Rows are points. Each copy is the shape, with its points in the same order, stretched, turned, moved and blurred by noise. Say if it was mirrored as well.
(in the rows, 128 means zero)

Shape (6 x 3):
[[138 133  91]
 [ 93 111 105]
 [149 173 126]
 [164 136 188]
 [ 85 182 129]
 [ 96 143 147]]
Copy 1 (6 x 3):
[[103 119 103]
 [ 82  98 140]
 [130 152 119]
 [186 120 148]
 [ 90 158 163]
 [112 123 167]]
Copy 1 is: only turned
Copy 2 (6 x 3):
[[162 120  69]
 [170 144 114]
 [101 130  80]
 [ 73  86 140]
 [118 195 111]
 [126 150 133]]
Copy 2 is: mirrored
Copy 3 (6 x 3):
[[107 112  89]
 [132 157  74]
 [ 92 125 145]
 [160 128 183]
 [ 83 187 123]
 [129 177 124]]
Copy 3 is: mirrored

Shape (8 x 4):
[[147 118 121 152]
 [ 91 185 140 101]
 [104 106 111  78]
 [163 105 126 193]
 [101 101  73  94]
 [177 139 123 161]
 [186 133 112 131]
 [161 149 160 118]]
Copy 1:
[[137 131 105 159]
 [100 185 186 125]
 [ 82 108 150 100]
 [149 124  84 194]
 [ 75 117 108  90]
 [176 145 110 157]
 [176 124 114 129]
 [160 131 165 145]]
Copy 1 is: only turned
Copy 2:
[[141 108 114 131]
 [ 78 124 155  74]
 [123 181 114 115]
 [147  68 108 159]
 [124 177  80 110]
 [158  81 129 112]
 [176 109 126 101]
 [148 108 170 100]]
Copy 2 is: mirrored

Shape, 10 rows:
[[185 134 218 110]
 [146  95 117  89]
 [136 179 122 119]
 [122  91 108 132]
 [125 193 120 119]
 [131 199 101 100]
 [165 106 122 120]
 [110  81 107 112]
 [119 137 175 121]
 [150 138 119 120]]
Copy 1, 10 rows:
[[136 192 199 125]
 [163 111 125  88]
 [126 167  91 132]
 [150  94 117 130]
 [109 177  79 135]
 [118 186  64 113]
 [173 129 132 120]
 [140  74 123 107]
 [ 95 147 152 129]
 [151 145 111 126]]
Copy 1 is: only turned
Copy 2, 10 rows:
[[141 205 183 101]
 [126 157  65 113]
 [176 114 128 111]
 [120 131  77 148]
 [180 101 131 100]
 [189  99 108  91]
 [142 164  89 137]
 [102 132  62 136]
 [119 134 155 111]
 [157 140 100 127]]
Copy 2 is: mirrored

Shape:
[[162  90 141 162 136  90]
 [108 181 101  74  73 106]
 [142 164 131 108 104 150]
 [132 134  63 115 110  92]
 [115 125 126 178 158 101]
 [103 107 105 125 134 155]
 [141 111 127  90 168 142]
 [127 142 134 139 107 116]
 [176 178 132  81 110 161]]
Copy 1 (9 x 6):
[[150  77  95 171 152  96]
 [153 184  47 104  91 180]
 [159 166 116 139  94 150]
 [158 116  50 106  92 113]
 [ 93  97 100 161 138  80]
 [116 101 139 116  93 135]
 [160 126 153 100 135 115]
 [130 131  89 156 116 138]
 [201 193 130 128  94 145]]
Copy 1 is: mirrored
Copy 2, 9 rows:
[[188 125 139 158 129 111]
 [103 225 111  87  86 133]
 [120 183 128 118 118 175]
 [135 198  86 141 116  95]
 [131 123 155 157 150  91]
 [103 119  90 128 132 138]
 [147 139  97 101 164 156]
 [131 153 144 131 109 132]
 [136 206 124 119 129 206]]
Copy 2 is: only turned

Shape:
[[137 116  95 166 134 163  84  93]
 [111 137  96  75 143 105 117 110]
 [159 148  92  96 144 161  95 168]
 [ 94 118 173 144  96  93 173 124]
 [135 116 181 120 108  65 126 124]
 [146 146 169 150 141 110 144  91]
 [114 123 156  95 118  58 120 162]
 [152 119  83 119 105 136 118 169]
 [118  65 102 132 126 156 167  76]
 [158 145 115  92  94 143 150 116]
 [129  83  96 121 158  85  78 148]
 [100  98 145  66 156 104 119 120]
 [142 151 134 108 175 103 178 132]]
Copy 1, 13 rows:
[[121 128  67 157 126 165  72 121]
 [125 129  81  94 136  75 120 133]
 [153 143  84  84 153 137  93 198]
 [146  98 188 158  87  96 152 108]
 [165 134 175 129  97  68  93 107]
 [158 172 148 164 121 119 119  90]
 [149 112 171 107 118  49 103 151]
 [171 105  90 117 110 120 101 196]
 [164  66  79 152 120 145 140  72]
 [177 143  95  96  88 126 138 144]
 [149  92  97 132 160  73  55 150]
 [142  98 129  75 154  79 117 104]
 [181 155 136 139 163  87 165 133]]
Copy 1 is: only turned
Copy 2, 13 rows:
[[164 116  78 169 135 139 115  86]
 [111 158 110 140 126 111  72 158]
 [170 176  74 111 115 114 121 155]
 [ 78 115 169 141  94 151 148 148]
 [105 103 176 131  73 108 116 155]
 [139 120 180 162 142 118 133 123]
 [ 87 118 148 107  63  92 111 182]
 [150 152  67 137  84 135 129 162]
 [117 101 101 173 144 202 105 151]
 [149 177 132 145 114 161 111 160]
 [137  92  71 139  94  91  86 160]
 [ 85 122 123 102 126 115  78 165]
 [122 140 153 142 157 102 143 196]]
Copy 2 is: mirrored

Shape:
[[120  75 110 105 110 107 100 164]
 [117 100 113 151 149 148 162 175]
 [ 93 113 151 161 105 145 105 187]
 [ 87 118  96 124 162 167 111  97]
 [125 156 142  89 184 108 134 108]
 [124 157  78 152 150 120 112 150]
 [144 157 106 113 111 109 139 180]
 [121 158 123 175 118  94 155 183]
 [179  74 104 162 145 152 142 131]
 [122  79 160 165 172 158 100 114]
 [163 151 144 117 141 179  78 113]
 [101  72 125  97 149 180 105 112]
 [157 144 157 172 123 128 154 165]
 [112 147 120  92 178  94 106 177]]
Copy 1:
[[121  98 172 137 127 115 106 153]
 [ 97  65 118 143 119 137 172 158]
 [ 65 102 160 152 101 161 117 122]
 [127 105 100 118 202 155 143 102]
 [141 141  43 115 151 105 125 121]
 [107 146 111 171 158 132 164 148]
 [ 98 154 131 134  93 119 156 163]
 [ 67 127 118 181  91 103 179 139]
 [179  72 124 164 118 150 182 149]
 [149  69  93 169 136 157 111  95]
 [170 160 101 130 129 207 120 113]
 [147  81 120  98 167 166 108 111]
 [116 120  99 166  66 137 169 131]
 [ 89 139  88 132 135 109 105 169]]
Copy 1 is: mirrored
Copy 2 (14 x 8):
[[102 126 125 108  58 121 107 185]
 [144 126 107 141 147 152 141 200]
 [142 172 167 138 122 148 119 193]
 [128 127  89 124 118 190 110  98]
 [108 100 109  96 167 114  86 119]
 [151 143  82 151 131 122  87 155]
 [142 154  99 103 126  83 112 186]
 [137 173 128 167 161  90 120 189]
 [174  97 121 157  98 125 155 148]
 [152  96 171 156 122 158 111 127]
 [172 128 145  83 115 123  99  93]
 [124 102 118  86  87 195 132 119]
 [165 150 157 147 154  83 147 172]
 [106 121 105  93 151 121  49 181]]
Copy 2 is: only turned
Copy 3:
[[ 99 108 124  49  66 114  84 143]
 [107 124  93 110 115 164 125 180]
 [ 98 116 160 117  78 176  86 140]
 [ 72 175  90  75 142 144  79 114]
 [120 184 147  90 150  80 129 135]
 [127 127  93 120 135 115  70 142]
 [125  78 133 113 125  93 115 152]
 [136 107 126 162  98 121 120 160]
 [163 129  63  62 124 172 115 144]
 [131 198 121  71 104 184  96 133]
 [144 145 156  58 163 151  88  97]
 [ 71 164 117  28 116 160  95 120]
 [162 117 142 135 118 157 149 146]
 [111 145 161 103 118  82  89 180]]
Copy 3 is: mirrored

Shape, 13 rows:
[[109 128 149  82 160 121 120 140 100]
 [117 112 142  97 169 133 145 103 131]
 [102  87  97 110 123 174 128  91 172]
 [134 156 173  61 112 133 121 120 122]
 [ 37 165 137 168 142 156  74 157 105]
 [ 89 155 117 184 141 179  95 196 133]
 [127 148 131 117 164 111 134 116 140]
 [ 96  83 160  98 116 125 157 125 153]
 [126  92 138 108 139 154 163  85 116]
 [128  74 124  96 126 113 117  99 143]
 [ 87 153 175 184 122 135  79 146 100]
 [ 48 150 130 178 102 116 129 127 117]
 [ 94  95 153 123 160 136 142  81 175]]
Copy 1, 13 rows:
[[136 103 130 136 173 132 122 154  92]
 [152 121 135 148 174 149 131 132 137]
 [146  99 122 121 136 197 120 110 197]
 [130 151 175  86 149 138 125 145  96]
 [ 29  62 148 139 171  94  75 117 120]
 [ 67  47 147 129 127  76 110  85 148]
 [141 139 122 145 154 116 112 122 131]
 [130 121 159 138 144 166 146 186 167]
 [147 123 145 165 138 188 141 126 140]
 [166 111 134 132 128 173  95 157 152]
 [ 58  88 190 157 140  96  61 128 109]
 [ 32 111 148 155 124 112  95 141 142]
 [149 126 150 158 179 161 114 132 195]]
Copy 1 is: mirrored
Copy 2 (13 x 9):
[[117 118 151 105 184 117 142 118 134]
 [113 157 153  85 147 116 140 116 160]
 [109 141 102  75  84 160 134  96 163]
 [146 110 157 144 165 108 162  62 145]
 [ 22 110 118 178 156 180 107 139 124]
 [ 74 108  81 187 138 187 141 187 137]
 [121 152 122 123 152  90 124 126 164]
 [ 99 118 159  87 103 104 174 106 133]
 [135 176 149  75 121 133 144 103 127]
 [136 119 141  74 111 108 108 104 137]
 [ 69 116 155 208 137 150 100 141 102]
 [ 30 146 111 164 115 118 121 124  93]
 [ 83 161 156  89  95 121 133 111 184]]
Copy 2 is: mirrored
Copy 3, 13 rows:
[[108  82 107 105 127 127  90 106 105]
 [126  85 126 120 140 133 127  76 133]
 [130 112 153 137 185 151 106  79 196]
 [127 123 148  68 110 141  90  92 114]
 [ 17 122  89 165 118 133  72 141 146]
 [ 66 134  80 160 130 134 102 180 176]
 [127 119 110 132 129 114 122  80 122]
 [110  67 171 109 122 107 118  96 168]
 [131  83 167 132 155 146 143  88 130]
 [156  80 161 134 146 119  89  81 151]
 [ 58 121 128 171  78 131  84 147 127]
 [ 32 125 154 166 123  90 109 115 148]
 [118  82 146 140 123 132 128  55 178]]
Copy 3 is: mirrored
Copy 4:
[[111 136 141 149 150 143 152 140  97]
 [122 137 154 119 156 148 141 119 128]
 [ 99  97 119  89 126 179 141 103 154]
 [147 119 158 176 120 150 203 134 128]
 [ 43 180  99 178  87 142  85 129 121]
 [ 66 170  88 137  94 147  72 170 165]
 [123 144 117 136 159 119 140 121 145]
 [101  69 167 125 140 138 153 131 154]
 [138 120 162  93 124 151 128 101 128]
 [130  71 114 113 154 147 144 114 122]
 [102 145 109 197  82 133  69 134 136]
 [ 60 138 111 147  84  91  92 103 151]
 [107 115 156 123 157 162 123  80 169]]
Copy 4 is: mirrored

Shape (17 x 11):
[[ 96 119 188 117 169 115  86 128 132 109 128]
 [131 109 157 154 103 145  92 120  85 158  78]
 [ 54 117 120 162 142 143 108 135 136 132 159]
 [138  96  97  96 107 191 101 125 134 162 111]
 [112 121 115 114 137 165  85  90 116 154 126]
 [128 124 134 133 161 132  97 149 149  93 159]
 [ 96 176 117 175 151 124 138 105  95  89 158]
 [155 177  99 117 153 115  75  61 118 103 119]
 [157 111  95 111 147 187 157 129 107 115 124]
 [ 93 103 195  82  93 119 155 136 187 101 107]
 [ 61 113 111 151 102 108 107 120 163 131 149]
 [ 63  98 124 104 170 144  87 127 146  96 117]
 [143 144 126 159 120  97 104  67 156 175  79]
 [149 187 129 111 145 153 169 110 132 105 161]
 [123 138 193  89  99  92 139  48 160 142 162]
 [149 117 158 136 122 155  74  83 183 125  81]
 [105 144 145 109 122 183 120 150 146 154 131]]
Copy 1 (17 x 11):
[[ 96 113 186  75 151 144 114 148 169  90 149]
 [162  86 151  89 147 128 124 151  99 145  69]
 [ 34 112 135 125 140 144 103 158 121 124 137]
 [139  94  65  91 126 161 122 119 144 156  99]
 [113 112 108  85 147 138 107  95 128 133 112]
 [102 133 142 115 126 160  71 151 161  84 162]
 [ 84 141 154 157 143 126 104 118  71  66 144]
 [147 153 131  99 135  94  79  62 130  83 120]
 [161 116  67 127 154 173 126 137 117 107 136]
 [ 97  56 160 112  78 145 195 149 194  93 151]
 [ 37  88 133 137 100 104 116 141 131 127 131]
 [ 54 123 109  81 152 135 118 148 182  86 126]
 [151 119 157 142 126  69 123  96 141 174 100]
 [141 136 130 147 113 171 133  91 114  95 181]
 [117  45 199 102  98 111 158  59 154 118 194]
 [148 102 149 123 126 128 105  97 195 123  79]
 [103 113 123 104 114 196 138 129 140 152 126]]
Copy 1 is: only turned
Copy 2:
[[121 106 174 126 180 133  64 111 118  86 138]
 [122 141 190 129  87 104  86  94 103 129 157]
 [ 73 102 134 150 129 183  79 139 135 118 152]
 [151 114 127  94  63 165 126 111 119 147 143]
 [131 137 137 111 114 169  97  80 115 142 154]
 [142 118 110 139 152 146  92 138 137  79 151]
 [ 75 187 111 143 164 155 109 122 126  97 165]
 [151 200  90 111 146 150  88  78 122 113 136]
 [127 131 109  98 100 128 167 101 140 109 168]
 [101  73 192 112 110 156 124 145 134  92  47]
 [ 77 108 129 172 106 194  85 141 129 120 111]
 [ 89  74 114  90 141 171  52 114 134 107 131]
 [146 166 162 164  99 126  92  69 151 161 103]
 [133 184 129 109 157 169 172 131 132 101 128]
 [127 142 194 170 147 189 149  78  90 119  56]
 [167 142 167 115  87 154  81  64 162  87 115]
 [119 123 175 102 111 176 115 158 142 130 134]]
Copy 2 is: mirrored

Shape:
[[135  96 152 120 136  83 147 156 148 151 118 157]
 [158 101 155 187 125 113 142 145 143 115 126 152]
 [ 69 101 106 131 126 137 119 113  93 145 190 112]
 [124 110 157 149 165 151 129 120 103 141 144  78]
 [133  96 106 126 102  93  74 106 113  80 130 127]
 [172  97 110 124 123 161 113 155  93 150 156 157]
 [146 141 176 155 110 120 159 151  98 158 155 149]
 [ 91 181 122 123 129  19 130 155 152 118 183 156]
 [170  95 185 123 122 162 159 141 103 121 154 143]
 [163  97 130 125 115 141  65 137  97 145 148 162]
 [ 98 183 113 141 121 127 129 120 102 131 121 145]
 [ 93 116 150 152 119 154 122 108 154 160 117 164]
 [126 213 127 138 114 127  84 153 155  60 114 162]
 [151  93 147 120 112 171 159 134 103 114 125 164]
 [173 113 116 124 108 164 144 146 199 133 128 110]
 [ 61 121 135 132 129 138 135 152 166  95 115 112]
 [ 52 110 108 194 163 172 151 156 112 139 124 153]
 [162 151 107 126 170 169 154  95 127  73 185 129]]
Copy 1:
[[168 132 121 143 170 126 166  99 150 139 145  90]
 [144 147 132 149  95 163 150  86 137 141 121 103]
 [ 53  89  54  67 146 162 140 175 154 113 115  94]
 [ 47 105 151 115 147 147 142 159 151 103 102  92]
 [111 101  94 123  91  99 182 121  68 117 160 130]
 [108 177 113 136  99 188 152 163 124 158 151 114]
 [126 180 135 107 117 172 121 121 197  98 136 114]
 [205  78  72  89 174 129 102 114 114  65 164 113]
 [139 180 148 111 100 164 165 154 166 128 121  82]
 [106 155 112 139 100 176 166 162 124 131 170 136]
 [113 122 103 103 128 134 104 137 150  97 108 185]
 [124  99 101 144 119 142 137 134 194 135 117 141]
 [208 121  91 163  73 112  92 132  78  69 121 196]
 [148 178 122 124  95 160 175 150 154 161 106 117]
 [142 129 105 178  92  99 103 126  99 179 126  56]
 [149  93  54 150 149 100 138 121 130 106  79  99]
 [ 95 124  55 140 149 210 153 140 175 145  45 139]
 [130  98 146  82  84 155 115 204  80 144  84 113]]
Copy 1 is: only turned
Copy 2 (18 x 12):
[[122  88 115 117 119  85 131 138 121 168 127 157]
 [ 93  82 130 125 138 143  85 139 111 145 169 139]
 [102 101 118 154 112 121 119  56 117  74 107 158]
 [127 110 161 158 165 133 142  92 125  80 143 149]
 [113  70 146 110  78 133  69 125 144 126  92  97]
 [ 85 104 171 112  58 107 117 129 108 107 150 169]
 [110  85 148 157 111 140 134 104  74 145 171 142]
 [107 104  84 205  53 112 116 123 130 185  85 131]
 [116 100 172 123 129 129 102 132  41 118 162 145]
 [ 84  81 179 113  45  90 100 121 139 122 142 136]
 [119 136 122 152  87 143 117  81 130 137 141 121]
 [101 113  94 123 137  89 110  92 128 123 181 135]
 [ 66 164 131 155  56 132  54 138 125 164 121  58]
 [115 117 158  89 119 125  85 128  57 120 153 146]
 [ 86 121 106 106 134 110 139 179 115  86 172 122]
 [ 87 150  94 121 172 115  91 100 110 122  92 105]
 [ 74 160 106 120 165 130  81  52 131 118 137 179]
 [132 169 135 175  91 147  74 151  88  69 153 157]]
Copy 2 is: mirrored
